Rows are points. Each copy is the shape, with its points in the same order, turned, moved and blurred by noise. Is it also mirrored, or only turned?
In the rows, 128 means zero.

Shape:
[[117  82]
 [167  67]
 [154 228]
 [121 103]
 [151 113]
 [135 106]]
Copy 1, 6 rows:
[[135 183]
 [188 193]
 [159  34]
 [142 172]
 [164 151]
 [151 154]]
Copy 1 is: mirrored
Copy 2 (6 x 2):
[[ 84 152]
 [ 98 202]
 [207  80]
 [ 92 136]
 [128 163]
 [ 98 159]]
Copy 2 is: mirrored
Copy 3, 6 rows:
[[ 89 145]
 [ 56  90]
 [231  76]
 [114 129]
 [113  99]
 [120 122]]
Copy 3 is: only turned

Shape, 8 rows:
[[150 156 157]
 [ 85 118 121]
 [116 236 163]
 [123 122 192]
 [ 57  66  63]
 [171  74 142]
 [121 131  83]
 [113 128  88]]
Copy 1 (8 x 3):
[[ 95 109 138]
 [134 175 166]
 [ 21 149 109]
 [ 92 108 190]
 [205 217 172]
 [172  86 167]
 [154 163 119]
 [148 166 126]]
Copy 1 is: mirrored
Copy 2:
[[160 102  83]
 [ 93 127 135]
 [202  96 150]
 [104  83  83]
 [ 15 183 156]
 [ 94 143  27]
 [110 168 120]
 [113 163 133]]
Copy 2 is: only turned
Copy 3:
[[ 89 106  99]
 [143 152 145]
 [ 15 140 130]
 [114  75 139]
 [212 195 148]
 [166  83  78]
 [139 172  96]
 [138 167 107]]
Copy 3 is: mirrored

Shape, 10 rows:
[[102 146 125 186 120 121]
 [ 92 133 129 163 105 139]
 [104 169 141 105 117 105]
 [129 116 131 125 147 114]
 [195 123 133 134 103 104]
 [127 122 108 105 124 180]
 [ 95 114 113 128 146 108]
 [134 135 249 187 109 125]
 [208 121 111 131 176 108]
 [100 134 160 106 113 127]]
Copy 1 (10 x 6):
[[110 174 184 133 116 121]
 [120 175 161 117 130 122]
 [ 87 128 125 116  78 122]
 [103 110 150 143 136 119]
 [156 102 151 168 104  72]
 [139 126 101 149 140 152]
 [ 78 129 145 134 147 120]
 [164 104 230  57  91 115]
 [129  73 169 214 131 106]
 [108 120 130  94 110 126]]
Copy 1 is: mirrored
Copy 2 (10 x 6):
[[154 186  84 145 131 150]
 [137 171  88 119 137 152]
 [179 144 151 124 160 145]
 [133 127 136 160 133 130]
 [128 171 174 144  90 103]
 [118 108 131 108 107 169]
 [150 119 103 150 148 123]
 [ 82 243 155 164 187 164]
 [134 129 171 206  69 120]
 [137 144 142 117 172 142]]
Copy 2 is: only turned
Copy 3:
[[173 133 116 183  99 142]
 [145 124 103 175  93 126]
 [118 154 127 187 151 104]
 [141 133 140 128 135 116]
 [123 200 158 119 110 149]
 [ 82 106 118 133 120 146]
 [154 120 113 137 143 110]
 [150 159 202 193  39  81]
 [141 160 190  94 152 175]
 [110 136 128 168 119  87]]
Copy 3 is: only turned
Copy 4:
[[138 156 119 135  94 168]
 [135 128 130 134  89 145]
 [108 178 156 118 113 107]
 [129 147 124 138 158 123]
 [199 168 122 110 155 107]
 [119  99 104  93 128  95]
 [112 146 113 160 131 123]
 [176 141 223 112 142 198]
 [160 175  78 105 212 122]
 [116 140 170 128 124 108]]
Copy 4 is: only turned

Shape (14 x 9):
[[146  85 110 188 126 113 115 134 175]
 [138 102 103 107 132 149 102 121  91]
 [147 102 103 106 169 152 145 118 153]
 [137 123 116 123  97 119 168 125 100]
 [ 97 158 150 110  99 131 106  80  96]
 [132  99 135 105  97 120  98 131 147]
 [ 65 128 118 106 174 120 109 116 153]
 [124 100 154 102 102 114  93  72 102]
 [139 133 126 117 111 143 186 147  91]
 [127 117 103 217  96 146 141 120 104]
 [143  99 178 129  97 126  96 114 112]
 [134  79 110 108 107 153 188 134  97]
 [102  97 106 104  96 153 105 116 241]
 [120  86 142 119 135 163  86 100 106]]
Copy 1, 14 rows:
[[191  77 140 171 138 132  73 100 132]
 [144 157 150 115 131  95 121 104 112]
 [153 103 159 104  99 115  89 136  89]
 [141 109 117 139 109 107 166 127 128]
 [132 160 107  95 156 131 141 152 169]
 [159 128 167 147 134  96 107 139 167]
 [105  99 166  83 160 139  81 138 138]
 [180 158 153 102 162 115 144 143 163]
 [119 115 117 134  73 118 162 120 122]
 [169 101  69 147 134 130 120  64 136]
 [181 159 151 138 127 134 133 124 177]
 [149 101 140 112  74  83 163 101 120]
 [164  71 151 121 126  71  30 167 181]
 [167 161 155  92 134 117 103 100 149]]
Copy 1 is: only turned
Copy 2, 14 rows:
[[ 71 128 162 122 164 113 113 142  87]
 [146 147  81 121 120 111 115 157  97]
 [136 165 117 119 130 165 146 139  94]
 [135 115 113 156  93 100 165 109 103]
 [177 151  99 173 123  65 119 121 155]
 [110 162 124 107 126  81 134 149 135]
 [107 171  89 174 156 149 128 144 164]
 [160 158  90 113 154  59 128 111 127]
 [146 111 120 142  71 124 160 101 105]
 [ 92  95 138 176 120  92  86 102  59]
 [148 135 119  94 126  73 105 113 144]
 [119 135  91 123  86 122 162  96  75]
 [ 74 249 158 132 140 112 139 139 121]
 [145 161  82 109 136 111  88 131 118]]
Copy 2 is: mirrored
Copy 3:
[[114 117 112 154 114  85 163 185  97]
 [167 154  98 108 104 129  96 146 143]
 [148 136 137 136  80 128 144 165 183]
 [135 148 116 118 106 115 140  83 131]
 [103 146 126 101 131 174  71 108 125]
 [146 115 152 128 126 107  94 139 115]
 [111 162 157 112 151 142 115 184 170]
 [127 139 140  85  93 147  70 133  99]
 [152 136 104 109 114 129 153  75 158]
 [ 93 140  42 134 122 113 153 128 104]
 [143  95 123  97 112 141  99 132  87]
 [148 131 108  94  88  93 138  91 167]
 [ 93  97 177 179 117  68  83 173 161]
 [139 120 104  91 103 140  88 170 135]]
Copy 3 is: mirrored
Copy 4 (14 x 9):
[[158 114  95 165 136 169  97 184 148]
 [126 138  96 126 179 114 147 121 117]
 [133 121 107 170 117  96 123 127 116]
 [156 162 120 103 137 125 120 115 157]
 [121 141 177 111 172 163 165  93 140]
 [117  87 124 119 165 140 120 135 158]
 [ 73 133 172 158 133 136 128 143 107]
 [125 113 139 125 208 158 127  86 138]
 [158 162 124  86 118 108 124 104 137]
 [200 180 119 133 150 166 137 182 142]
 [155  88 133  99 182 162 121 115 133]
 [163 159 114 111 147  70 105 121 147]
 [109  58 149 191 135 111 147 175 190]
 [145 106 133 135 196 127 136 127  99]]
Copy 4 is: mirrored

Shape (17 x 11):
[[103 140  62 113 104 180 158 149 114 126 149]
 [115 115 161 133 149 120 178 149 124 147 115]
 [ 95 119  78  82 125 186  89 113 113 132 159]
 [122 105 153 141  89 111 148  78  47  82  69]
 [107 131 175 146  77 100 140 122 124 107  65]
 [140 150 115 136 149 122 130 111 170 108 145]
 [ 74 123  78 120 147 142  93 155 122 100 145]
 [124 182 148 149 169 138 166 144 155  91 129]
 [188 156 128 156 154  86  98 151 144 166 156]
 [108 140  93 142 203 108 119 112 125 159 150]
 [158 134 129 161 179 104 122 143 146 119 111]
 [136 162 134 154 165 125 114 129 169 151 175]
 [133  88  99 114 106 190 127 128 100 110 135]
 [100 122 121 174 112 117 122 130 119 112 172]
 [119 157 141 121 116  63 201 131 133 116  42]
 [130 129 101 169 146 104 124 116 204 119 132]
 [ 90  96  66  53  97 165 134 138 123  78 185]]
Copy 1 (17 x 11):
[[114 153  60  90 139 136 116 141 135  90 146]
 [137 175 164  74 132 146 102  87 103 126 151]
 [ 92 138  78 129 156 149  95 196 122 129 129]
 [159 128 129  82 124  95 144 132   7 154 133]
 [191 146 164  98 115 132 142 103  58 130  97]
 [120 100 139 132 126 135  86  93 141 131 117]
 [109 145 127 121 119 114  92 193 149 100 130]
 [ 88 125 172 101 129 129 108  72 132  81 121]
 [129 109 178 102 145 120 119  95 188 190 128]
 [ 81 149 144  94 126 100  56 124 157 165 121]
 [125 109 190  80 117 118  94 102 142 141 128]
 [ 91 134 158 126 129 148  99  86 173 154 119]
 [121 122  89  95 121 164 122 171  97 133 168]
 [116 158 131 139  94 109 133 122 126 146 143]
 [201 143 166  56 148  94  88  67  71  92 104]
 [148 100 151 125  88 131  69  92 162 132 109]
 [124 134  71 163 162 141  91 183 120  81 191]]
Copy 1 is: only turned
Copy 2 (17 x 11):
[[159 117 142 143  99 139 113  95 136 125  39]
 [142 105 124 121 122 160 170 154 139 148 131]
 [156 136 131 158 105  97 104  78  72 109  75]
 [ 16 134 166 139 131 173 152 114 132 107 133]
 [ 52 116 137 101 102 142 121 173 148 126 139]
 [154 162 112  93 118 107 126 104 156 138 133]
 [130 122  83 155  75  94 129  83 117 134  81]
 [141 157  72  83 132 150 140 135 166 161 102]
 [184 138  90 116 124 101 150 134 188  67 166]
 [176 150  94 111  84 122 191  81 123 111 135]
 [140 121  79  97 126 123 155 105 172 120 160]
 [195 166  88 110 105 117 135 130 150 118 146]
 [130 105 144 167 134 139  94  80 114 123  96]
 [131 158 116 169  77 133 126 117 163 129 128]
 [ 70  97 152  46 111 140 182 165 181 138 107]
 [158 140 110  82  75  96 117  99 177 149 160]
 [140 129 162 186 119  70 108  84 111 168  43]]
Copy 2 is: mirrored
Copy 3 (17 x 11):
[[158 119 147 103 187 170 136 119 188 114 126]
 [ 81 128 182 159 144 128 147 119 137 131 146]
 [193  87 109 120 178 133 140  81 184 125 152]
 [108 144 159  78  55  94 190 112 172 159 147]
 [117 154 159 147  63  99 162 160 150 142 154]
 [112 114  81 145 135 121 106 108 126 115 130]
 [186  87 146 105 154 140 101 101 132 125 171]
 [105 149 127 153 130 164  88 107  97 122 105]
 [121 141 116 135 172  41  92 125  89 118 105]
 [138  78 122 116 178 124 132  92  71 143 133]
 [101 100 134 128 124  96  90 118  98 135 121]
 [130 122 111 163 166 108 102  97  84 101 110]
 [150  98 158 100 145 112 119  86 211 117 130]
 [146 134 134 103 118 109 136 109 120  66 142]
 [ 47 147 143 146 107 138 151 190 133 173 156]
 [113  84  87 153 123 116 102 154 102  98 126]
 [164 113 114  95 183 165 113  87 220  90 195]]
Copy 3 is: only turned
Copy 4 (17 x 11):
[[150 170 131 100 181 101 118 117  88 184 164]
 [144 153 114 108 136 156 180 107 116 112 123]
 [139 179 158 108 139 130  74 153  73 206 131]
 [129 109 146 131 213 162 123 105  86  84  54]
 [105  98 106  94 188 160 163 160 111  87 107]
 [123 127 116 131 118 133 103 136 150 142 163]
 [168 110 123 114 136 137 115 143  64 210 142]
 [160 117 134 117 120 157 143 113 145 101 188]
 [119 116 127 152  60  77 145 149 131 138 131]
 [187 134 119 112  79 123 116 109 143 168 116]
 [140 105 120 162 113 137 154 132 157 142 139]
 [125 128 134 108  64 120 129 131 149 145 154]
 [117 166 162 134 185 139 125 118  85 185 123]
 [115  87 146  88 129 128 136  94  85 160 133]
 [142 119  44 123 197 130 158 122 141  59 121]
 [104  99  89 117 116 132 121 126 181 168 158]
 [120 179 106 125 162 146  77 107  30 202 172]]
Copy 4 is: only turned

Shape (15 x 12):
[[150 108 194 108 140 130 158 148 219 167 133  60]
 [240  57 119 180  72 171  84 100  41 143  95 127]
 [107 127 141 142 142 120 127 190 130 119  98 106]
 [ 93 126 213 141  96 179 113 145 221 153 131 114]
 [152 154 235 106 157 177 128 109 215 202 102 133]
 [170 153 244  74 104 151 160 128 234 122 148 151]
 [107 152 127 141 115  61 109 153  97 145 102 115]
 [132 173 122 197  97  56 140 177 123 175 131 106]
 [115 150 163 217 133  77 127 152 103 114 160 100]
 [227 142 152 156 102 184  36 134  87 115 118  69]
 [147 173  73 193 110 109 161 136 144 127 102 123]
 [104 143 104 142  88  59 115 129 184 166 124 110]
 [ 84 171 212  75 112 167 182 115 189 168 157  81]
 [211 102 133 176 135 149  69  60  87  94 119 107]
 [134 136  80 153 136 103 114 165 131 170 176 146]]
Copy 1, 15 rows:
[[203  90  69  97 143 116  58 114 111 138 130 101]
 [145 234 128 181 101 107 174 202  41 133 124 193]
 [132 113 148 105 135 189 107 141 113 112  81 107]
 [115  53  39 100 161 125 108 129  96 168 103 110]
 [178  33  79 101 113  98 111 138 110 209 165 103]
 [164  81  94  80 189  49 107 114 138 217 113  89]
 [ 99 128 178 131 114 173 104 108 145 101 120 150]
 [ 85 129 165 176 112 156  73  72 115  93 119 108]
 [118 127 141 154 106 157 136  51 110  96  61 120]
 [128 214  90 142  53 132 134 180 100 186  69 149]
 [ 79 142 173 117  94 107 105 123  86  71 121  81]
 [ 90 103 125 127 133 121  65 114 148  67 144 133]
 [138  94  55  41 165 137 106  69 127 181 171  89]
 [155 196 116 128  55  88 188 165 103 110  80 167]
 [108 148 130 177 132 150 134 131 148  76 145  69]]
Copy 1 is: mirrored
Copy 2:
[[123 101 118 117 111  72 204  68  65 142 101 188]
 [190  44 194  79 198 209 117 117 137  58 179 136]
 [100 114  91 179 140 146 165 120 119 105 112 140]
 [113  74 102 115  56  81 180 105 129 136  78 202]
 [111 131 149  72  48 103 148  91  62 131  60 202]
 [142  94 162 134  99  86 163 110  59 187  19 221]
 [175 156  86 171 133 147 161 142 125 114 127 117]
 [180 143  75 131 136 139 209 205 127 115 124 108]
 [163 115  47 111 173 131 176 140 164 114  69  84]
 [146  98 193  88 194 209 184  98 159  73 109 192]
 [116 136 100 119 172 141 177 186 130 167 155 115]
 [186 139  93 154  90 119 186 134 132 169 152 127]
 [132 142 121 114 109   7 148 100 117 148  75 213]
 [160 102 164  67 195 214 124  59 139 126 135 130]
 [132 129 159 154 131 113 185 165 140 117 124  59]]
Copy 2 is: mirrored
